Rows are points. The ring and each string are closed loops that go straight from each point to the next, and from the last back to the first. Before rounding, they use only three directions, however many columns there are. How many times does the string pass through the ring? Passing back the other way cancels.
In the rows, 128 means zero.

Ring (9 x 4)
[[ 92 167  98 133]
 [ 87 133 108 112]
 [ 96  94 114 120]
 [118  71 110 143]
 [139  71 102 163]
 [157 100  88 189]
 [151 131  83 197]
 [130 161  85 190]
 [109 175  90 166]]
String (27 x 4)
[[ 65 153 112 107]
 [ 99 139 100  83]
 [124 126  94 114]
 [ 93 113 111 149]
 [ 75  88 124 128]
 [ 65  54 136 125]
 [ 76  50 133 148]
 [112  91 108 152]
 [131 106  96 142]
 [144  92  94 139]
 [120 104 102 167]
 [126  76 107 197]
 [157  64  97 210]
 [178  91  81 183]
 [152 119  85 153]
 [134 120  93 180]
 [136 128  91 217]
 [149 150  80 222]
 [156 165  73 191]
 [139 139  85 148]
 [117 148  93 175]
 [ 88 180  98 204]
 [ 88 194  95 180]
 [120 180  83 127]
 [123 149  89 130]
 [ 97 143 102 150]
 [ 71 152 111 139]]
Times through: 4
String (30 x 4)
[[129 113  96 160]
 [136 102  96 179]
 [143 116  89 158]
 [170 117  78 168]
 [166 121  80 220]
 [139 132  89 249]
 [126 133  93 192]
 [134 135  88 159]
 [151 164  75 165]
 [119 188  84 205]
 [ 87 188  98 217]
 [ 90 164 101 189]
 [120 151  91 147]
 [121 159  88 132]
 [ 95 181  93 125]
 [ 65 180 106 127]
 [ 82 146 108 141]
 [ 63 147 115 126]
 [ 48 140 122  98]
 [ 85 125 110  91]
 [129 123  92 106]
 [109 115 103 145]
 [ 75  86 125 143]
 [ 83  78 124 149]
 [114 103 104 148]
 [136  99  96 128]
 [142  59 103 130]
 [124  26 119 180]
 [152  63  98 159]
 [155  96  89 147]]
Times through: 2

Ring (10 x 8)
[[108 122  66 126 151 112 101 101]
 [101 110  71 117 170 122  79 106]
 [101 102  98 122 169 132  71 118]
 [114  99 126 125 151 139  78 130]
 [137 102 138 122 118 137  99 135]
 [152 113 146 130  88 130 126 135]
 [160 133 164 161  57 121 164 133]
 [155 153 174 193  43 113 192 129]
 [143 157 156 197  57 107 190 120]
 [125 144 106 165 101 106 152 107]]
String (31 x 8)
[[118 114  71 112 146 117  95 107]
 [122 123 118 147 122 122 118 119]
 [ 95 114 100 143 165 127  87 113]
 [ 78  93  50  98 216 130  36 104]
 [ 92  89  37  78 207 127  36 103]
 [109 101  65  98 170 124  69 109]
 [116 117 113 140 135 125 106 119]
 [108 118 116 148 143 126 102 118]
 [ 94 112  83 131 173 124  79 108]
 [ 92 104  24  90 196 115  58  92]
 [110 112  42 100 164 112  84  97]
 [121 124  93 136 128 115 117 110]
 [121 139 128 173 107 115 143 116]
 [127 138 130 168 100 115 146 117]
 [136 135  97 141  99 108 142 109]
 [143 146 124 166  75 107 167 114]
 [136 133 132 158  93 117 144 121]
 [142 151 180 203  58 117 183 130]
 [162 170 215 234  10 111 229 136]
 [172 164 197 210   7 109 223 133]
 [167 150 164 178  33 110 194 128]
 [146 131 128 147  83 116 148 121]
 [138 140 162 181  77 120 160 128]
 [139 146 174 195  68 119 172 130]
 [138 137 142 168  84 117 154 123]
 [145 143 123 160  75 108 164 115]
 [143 167 142 202  51  98 203 111]
 [129 168 136 208  69  98 194 107]
 [119 150 116 181 101 106 158 107]
 [109 128  16 106 157  96 104  82]
 [107 114  25  95 168 107  84  90]]
Times through: 3
